Each row is a point. To make a cloud, some directions were put in groups of two or more. Within a group, all points are equally far from the middle, so they leave a hole (a ring in 2 directions, a hollow ball in 3). The other directions are filled evenly. Then the cloud was stretched, turned, moved and blurred a little. How many holes are there, and how many directions does each take, smallest first?

Cloud (13 x 2)
[[ 47  13]
 [-42 -31]
 [ 24 -43]
 [  4  49]
 [ 48   9]
 [-34 -39]
 [ 40 -28]
 [ 48  11]
 [ 37 -31]
 [-51   1]
 [ -8  48]
 [ 47  15]
 [ 34 -35]]
Holes: 1 (2)

Cloud (15 x 2)
[[-62  49]
 [-15 -28]
 [ 34 -49]
 [-46  24]
 [  2 -65]
 [ 30  -8]
 [ 20  35]
 [ 13  -8]
 [ -6  -8]
 [  1  64]
 [-17 -37]
 [-44  -8]
 [-31  -4]
 [ 43 -43]
 [ 53  29]]
Holes: 0

Cloud (20 x 3)
[[ 25 -19 -55]
 [  1  17 -38]
 [ 40 -27  20]
 [-14 -18  13]
 [ 68  -3 -15]
 [ 57 -27  26]
 [ 56 -29  26]
 [ 61 -49  30]
 [ 20 -80  -7]
 [-33   4 -23]
 [ 57 -30  24]
 [ 37 -42  21]
 [ 11  14  11]
 [ 19 -72 -28]
 [ 36 -29  22]
 [ 79   8  -5]
 [ 48 -12 -18]
 [ -4 -52 -29]
 [-12  -9 -17]
 [ 19 -52  23]]
Holes: 0

Cloud (21 x 3)
[[-16 -11 -37]
 [-33 -18  35]
 [ -2  24 -71]
 [-11 -29 -59]
 [-60 -56  13]
 [-75 -19 -42]
 [-16  -2 -11]
 [-11 -26 -37]
 [-43 -34  33]
 [-33 -41  12]
 [ 52  33   9]
 [  0 -68 -31]
 [-21  16 -50]
 [-48  43  11]
 [ 13 -49 -42]
 [  4 -11  22]
 [ 14 -11  -2]
 [  8 -13 -40]
 [ 41  22 -46]
 [ 58 -48  -9]
 [ 64   3   7]]
Holes: 0

Cloud (31 x 4)
[[ 34  18  37 -49]
 [-30 -55  51  -9]
 [-17 -28  63 -57]
 [ 15   3  53 -58]
 [-65  17 -12 -19]
 [-41  43  -7 -29]
 [ 39 -27  23 -50]
 [-17   1 -40  47]
 [-17   8 -36  48]
 [-28  48  -4 -32]
 [-14 -52  54   2]
 [ 70  -5  22   0]
 [-62  23 -11 -20]
 [-65 -29  -5   3]
 [-37 -58  21   6]
 [-31 -43 -16  27]
 [ 47 -48   4  -2]
 [ 46  44 -30  14]
 [-65  19 -10 -14]
 [ 34  34 -30  42]
 [-29  30  24  22]
 [ 13  20 -46  47]
 [  5 -26 -48  30]
 [ 14 -19  56  22]
 [  7 -60  10  20]
 [ 67  22   8   9]
 [-40 -53   5  13]
 [ 23  39  26 -42]
 [-34 -54  51 -14]
 [-21  19  56  -4]
 [  5  46  19 -39]]
Holes: 2 (2, 2)
